Rows are points. To make a cloud, some directions were put in groups of two or more. Within a group, all points are equally far from the middle, so they leave a hole (a ring in 2 directions, a hollow ball in 3). The other directions are filled evenly. Then the cloud was stretched, turned, moved and blurred a little. Count the holes, and give their numbers of directions, smallest first.

Cloud:
[[ 20.2 -26.0  16.1]
 [ 11.3  17.1 -13.5]
 [  7.5  -3.0  34.0]
 [ -7.4 -13.0  17.6]
 [  2.7  24.9  18.5]
 [ 11.2  18.8  28.7]
 [-14.3  -6.8  16.9]
 [  7.8  20.4  26.2]
 [-17.9  19.8  13.7]
 [  9.4  26.6  15.5]
 [  1.7  29.0  -6.5]
 [-28.4  -6.1   6.4]
 [ -0.1 -21.7   4.8]
 [ 21.6  -2.6 -10.3]
 [ -2.1   8.6 -26.8]
 [ 25.6   9.5  -6.9]
 [  3.8  25.3 -12.0]
 [ -2.2  30.3  -6.0]
 [  3.5 -14.6 -12.9]
 [  0.3 -13.5 -16.5]
 [ 17.1  14.4 -10.9]
 [ 16.9  12.8 -11.6]]
Holes: 1 (2)

Cloud:
[[-12.4   3.3 -22.8  21.6]
 [-10.2 -17.2  10.6  18.2]
 [-29.2  -7.8  10.4 -16.5]
 [ -5.6  -3.9  23.4 -27.8]
 [-14.7   8.6  28.4 -20.6]
 [-13.5  -1.0 -21.6  20.9]
 [ 19.7   0.7 -14.0   7.7]
 [ 10.1  -4.9 -27.8  -1.6]
 [-24.8  18.3   3.4  17.2]
 [-29.0   1.9  -8.4 -21.8]
 [  4.0  22.2   2.5 -29.3]
 [  7.5  26.6   2.1 -15.3]
 [  0.3 -20.1  17.0  -8.8]
 [  8.4  20.7  12.1  -0.6]
 [  4.7   6.4  -3.6 -37.1]
 [ 13.5  12.8 -23.1  10.2]
 [  6.2 -10.4  11.3 -26.8]
 [ -3.2  31.7 -19.3  -7.6]
 [-24.5 -16.1   0.9  -4.2]
 [ -7.1  -5.9  24.0 -26.5]
 [  4.0  21.7  12.0 -22.1]
 [ -0.2  14.5  21.1   9.6]
 [-28.9  24.6  -2.9   1.5]
 [ 13.1 -15.5   8.0   4.9]
 [ 11.8  -8.4 -17.2 -18.8]
 [  4.6  29.9  -9.4 -15.6]
 [-24.9 -15.6   0.5  -5.4]
 [-16.6  12.7  17.4  18.7]]
Holes: 2 (2, 2)

Cloud:
[[ -4.5  19.8  -7.0 -17.4   6.3 -37.1]
 [ 20.9  26.3 -28.4 -23.4  -2.0 -34.3]
 [  7.7 -12.6  21.4 -24.8  -8.2  -1.0]
 [ -8.6 -17.8  29.7   2.7   2.9  20.0]
 [ 18.9  17.0  31.1   1.2  -5.6  -8.4]
 [ 24.1  22.9  -3.4   9.0  14.3  -8.5]
 [  0.8  -7.5  21.9  15.5   9.2 -15.9]
 [  1.5 -15.5  10.2   4.3  25.9 -17.3]
 [ -8.2  22.7  12.9  -4.7   7.9 -24.4]
 [  8.1 -30.6   3.3 -20.6  19.0   3.3]
 [-21.6 -19.0   6.8   6.7   9.7   5.9]
 [ 20.7   7.8 -19.4   6.4   1.5 -15.5]
 [ -3.0   7.8  22.5 -23.9 -13.1 -21.9]
 [ 20.3  -5.7 -11.8 -28.5  -0.9   6.5]
 [-15.3  -8.9 -13.5  -4.1 -23.9   2.7]
 [ 15.7 -21.1   3.4   0.4  15.4 -15.3]
 [ -6.1   9.5  -6.2   5.9 -30.7 -36.1]
 [ -7.9 -22.8  22.0 -12.7 -11.8   3.1]
 [ 12.9  36.0  -4.0  -8.1  -1.5   4.1]
 [-11.1  16.6  -7.9 -20.6  -7.2   0.1]
 [-21.4 -12.3   9.1  -6.5  29.7  15.1]
 [ 10.8 -22.9   4.8 -20.1  20.2  10.3]
 [  7.0   1.3 -12.4  -4.0   6.3  25.1]
 [  5.7  24.7 -11.1 -12.9  14.9  19.8]
 [ 12.8 -12.0  -8.5  13.7  -1.0  12.8]
 [ 33.3   6.5 -11.6 -16.1   6.8 -31.1]
 [ -3.2  10.0  -8.0  -9.0 -31.2   9.2]
 [-15.2  21.7  -2.4  -6.3   0.9  16.0]
 [-15.6  -8.3 -11.4   2.4  19.1 -17.3]
 [  3.2  32.0 -14.9 -20.4  -7.6 -27.6]
 [  1.4  -5.2 -11.2  17.9 -16.1  16.9]
 [  5.5 -33.3  -2.6 -13.9  24.2 -16.7]
 [-16.7 -28.3   9.4  -4.7 -15.6  -5.0]
 [  3.1  -2.9 -21.5   9.9 -33.3 -18.9]
 [ 13.7 -17.0 -12.4   9.6 -31.1   0.0]
 [  9.2 -14.6 -36.0 -13.0  -4.4  -6.0]
 [-10.3 -22.1  18.4  16.7  -4.8  -9.7]
 [  6.1   4.3 -23.8 -18.2  11.0  15.8]
 [ 28.9   0.2 -20.3  -8.2  19.4 -22.3]
 [ 12.5  30.6 -23.3 -19.2  -3.7 -30.7]
 [ 10.7 -24.2   5.9   6.6  21.7   4.2]
 [  1.0  13.4 -12.5  23.6 -15.5  -7.9]
 [  0.6  19.2  -9.9  18.3 -24.6 -18.6]
 [ 10.0  -9.7 -19.8 -11.1 -16.7   8.7]
 [ 12.4 -18.3  -3.3  -8.3  36.8  20.3]
 [  1.4  15.4 -13.8 -18.7 -15.4   5.5]
 [ -4.0   6.5   8.6  -6.4  -1.4 -38.0]
 [ 30.6  19.7  -4.5 -25.7 -17.2 -19.4]]
Holes: 2 (2, 2)
